Every row gives one point. To make a cloud, some directions were put in groups of two or more. Within a group, all points are equally far from the middle, so they leave a hole (a ring in 2 directions, a hollow ball in 3). The other directions are filled evenly. Then the cloud was stretched, turned, moved and blurred a little. Count the holes, and give their numbers of directions, smallest first.

Cloud (15 x 2)
[[-0.14 -0.52]
 [-0.33 -0.17]
 [ 0.02  0.09]
 [-0.55  0.43]
 [ 0.06  0.19]
 [-0.50  0.45]
 [ 0.27  0.26]
 [-0.59  0.19]
 [-0.13  0.13]
 [-0.51 -0.51]
 [-0.09  0.04]
 [ 0.20  1.01]
 [-0.14  0.60]
 [ 0.21 -0.35]
 [-0.47  0.60]]
Holes: 0

Cloud (27 x 4)
[[-0.34 -0.66 -0.15 -0.29]
 [-0.45  0.43  0.01 -0.65]
 [-0.09 -0.24  0.53  0.53]
 [-0.31  0.38 -0.38 -0.65]
 [-0.78  0.04 -0.07  0.23]
 [ 0.25 -0.36  0.40  0.38]
 [-0.33 -0.39  0.60 -0.29]
 [ 0.06  0.41 -0.51  0.22]
 [-0.05  0.63  0.47 -0.28]
 [-0.48 -0.21 -0.51  0.17]
 [-0.05 -0.26 -0.39  0.40]
 [ 0.46  0.23 -0.10 -0.49]
 [-0.25  0.60  0.38 -0.33]
 [-0.70  0.38  0.02  0.18]
 [-0.24  0.39  0.44 -0.56]
 [-0.36  0.25  0.17 -0.77]
 [ 0.42 -0.41  0.24  0.00]
 [-0.41  0.63  0.23 -0.30]
 [ 0.36 -0.27  0.57  0.02]
 [-0.06 -0.54 -0.12 -0.61]
 [-0.04 -0.31  0.61  0.39]
 [-0.40  0.34 -0.06 -0.76]
 [-0.08 -0.03 -0.50  0.42]
 [ 0.08 -0.40 -0.22  0.37]
 [ 0.10  0.51 -0.03  0.57]
 [-0.26  0.38 -0.44 -0.61]
 [ 0.20  0.26 -0.34 -0.63]]
Holes: 2 (2, 2)

Cloud (55 x 6)
[[ 0.38 -0.01  0.00  0.22 -0.49  0.04]
 [-0.32  0.14  0.28 -0.63  0.55 -0.40]
 [ 0.70  0.19  0.38 -0.12  0.11 -0.18]
 [-0.23 -0.02  0.61 -0.07  0.66  0.37]
 [ 0.39  0.62 -0.11  0.32  0.11  0.23]
 [ 0.21 -0.12 -0.40 -0.32  0.65 -0.03]
 [ 0.09 -0.13 -0.02 -0.47 -0.30 -1.05]
 [ 0.60 -0.09 -0.49 -0.46  0.22  0.00]
 [ 0.43 -0.15  0.30 -0.68 -0.59 -0.57]
 [ 0.24  0.56 -0.48  0.15  0.30 -0.52]
 [ 0.23  0.29  0.52 -1.04 -0.45 -0.29]
 [ 0.26  0.80 -0.13  0.08  0.06  0.34]
 [ 0.82 -0.29 -0.06 -0.64 -0.02 -0.29]
 [-0.14 -0.53  0.27 -0.32  0.01 -0.77]
 [ 0.03 -0.11  0.31  0.15 -0.36 -0.42]
 [ 0.13 -0.32  0.36 -0.12  0.79 -0.21]
 [-0.50  0.65 -0.07 -0.02 -0.14 -0.11]
 [ 0.27  0.68  0.21 -0.80  0.02 -0.46]
 [-0.10 -0.25 -0.43  0.59  0.50  0.18]
 [-0.25  0.62  0.07 -0.57  0.09 -0.61]
 [-0.14 -0.51 -0.48 -0.38  0.00 -0.21]
 [ 0.44  0.28 -0.48 -0.13  0.23  0.45]
 [-0.71  0.07 -0.03  0.03  0.08  0.42]
 [ 0.17 -0.36 -0.60  0.14  0.06  0.42]
 [ 0.28 -0.26  0.04 -0.16  0.16 -1.06]
 [-0.19  0.72  0.20 -0.05 -0.37  0.27]
 [ 0.12  0.09 -0.32 -0.73 -0.61  0.17]
 [-0.14  0.31 -0.28 -0.40 -0.47 -0.62]
 [-0.59  0.45  0.25  0.19 -0.04  0.09]
 [-0.31 -0.39 -0.33  0.05 -0.16  0.48]
 [ 0.63 -0.12 -0.54 -0.50 -0.32 -0.26]
 [ 0.70 -0.28 -0.20 -0.63  0.23 -0.17]
 [-0.55 -0.20 -0.32 -0.06 -0.06  0.22]
 [ 0.04 -0.13  0.31  0.41  0.66 -0.26]
 [ 0.19  0.31  0.69 -0.85 -0.42 -0.22]
 [-0.07  0.33  0.26 -0.80 -0.34 -0.74]
 [-0.10 -0.08  0.21  0.40  0.75  0.41]
 [-0.68 -0.01  0.08  0.22 -0.04  0.19]
 [ 0.19  0.76  0.24  0.02 -0.01  0.50]
 [-0.37  0.29 -0.20  0.12  0.66  0.41]
 [ 0.11  0.38  0.74 -0.70 -0.32 -0.24]
 [ 0.19  0.41 -0.23 -0.61  0.22  0.44]
 [-0.10 -0.02 -0.43  0.41  0.68  0.32]
 [-0.18 -0.32  0.42 -0.31 -0.26  0.73]
 [-0.04  0.02  0.17  0.60  0.64 -0.11]
 [-0.10 -0.64  0.25  0.18  0.17 -0.28]
 [ 0.49  0.39  0.58 -0.32  0.10  0.38]
 [ 0.75 -0.42  0.17 -0.49  0.14 -0.03]
 [ 0.35  0.64 -0.20 -0.33  0.28 -0.62]
 [ 0.18 -0.36 -0.51  0.15 -0.08  0.53]
 [ 0.03  0.06 -0.15 -0.24 -0.64  0.62]
 [-0.49  0.22 -0.27  0.13 -0.28 -0.27]
 [ 0.25 -0.18 -0.42 -0.70 -0.53  0.04]
 [ 0.30 -0.01  0.02  0.09 -0.63  0.18]
 [ 0.17  0.84 -0.16 -0.51 -0.09  0.11]]
Holes: 3 (2, 2, 2)
